Each row is a point. Examples show where two turns around zero, p and q, send a point. Where does a point land after both, in the order given? Backwards means that the second turn is done in reverse. Each puzzle has new turns, and all numbers are rounded.

Turn p:
[-30 -24 -27] -> [-14 -26 -36]
[12 -9 -8] -> [15  1 -8]
[ 32  -2 -23] -> [ 29  21 -18]
[-40  52  43] -> [-61  11  49]
[-1 -3  9] -> [ 1 -6  8]
[ 28 -15   6] -> [32 -1  6]
Turn q:
[  8 -11 -17] -> [  9  -5 -19]
[-18 -43 -20] -> [-12 -39 -30]
[ 15 -14  16] -> [ 17 -15  13]
[-29  50 -15] -> [-36  47  -4]
[24 18 36] -> [22 12 40]
Where do these land?
q, then p: [-28 -12 -15] -> [-17 -17 -24]
p, then q backwards: [30 25 -3] -> [19 34  0]
q, then p: [-23 -47  -7] -> [ 10 -41 -32]
p, then q backwards: [20 34 24] -> [ 5 37 27]

Turn p:
[-11 -40  29  62  -3  24] -> [-40  -8  60  41  -2 -11]
[-20  46   5 -28  -4  23] -> [  8  24  -5 -38  36  22]
[ 15  12 -29 -41   8  10] -> [ 27  -5 -27 -19  -7  34]
[  6   7  15 -39  10 -13] -> [ 25  -7  -7 -35  -5  -9]
[ -9   3   9  -8 -35  10] -> [ -9  34   9 -12  -8   4]
[ 22 -16   9  62  -2  -9] -> [ -7  -3  21  60   0 -26]
[ -1 -12 -38  -8  25 -45] -> [ -4 -35 -51   5 -14 -13]
Turn q:
[ 26  18 -45  20   3   7] -> [ 26  25 -33 -10 -30  10]
[-32 -20  17  17  20  22] -> [-1 -7  6 47 21 10]
[  5  36 -36   6  25 -27] -> [-17  32 -46 -12 -17 -10]
[ 22 -18  28 -23   0  20] -> [ 17  -4  29 -16  32  11]
[ 32  29  25  23 -19  -8] -> [ -1  35  35 -14 -27  -5]
[-31 -45 -41  20  20 -28] -> [ 14 -26 -48  38   2 -40]
[-34  -4  20 -32 -40 -16] -> [-36 -49  24 -12  -5  -5]
[ 12   4  32 -32  -9  30] -> [ -2  -6  34 -22  24  31]
Where do these land?
p, then q: [ 15  27  11 -29  29  24] -> [ 28  15   4 -24  39  13]
p, then q: [-12 -25 -14  -9  14  25] -> [ 11 -28  14  15  11  21]
p, then q: [-17 -11  26   0   6  31] -> [-17  -6  28   7  30   9]
q, then p: [-12 -22   2  -5 -27 -48] -> [-19  -6 -15 -10 -35 -42]
p, then q: [-24  30   9 -36  52 -22] -> [ 17 -17 -40 -27  53 -18]
p, then q: [  8  11 -19  25 -36  26] -> [-11  30   5  22 -25  32]
p, then q backwards: [ 17  -1   0  68 -16  18] -> [-32  -7  42  45  23  12]
p, then q backwards: [ 26  -9 -15 -15 -22 -55] -> [  8  -2 -50  34   0 -32]
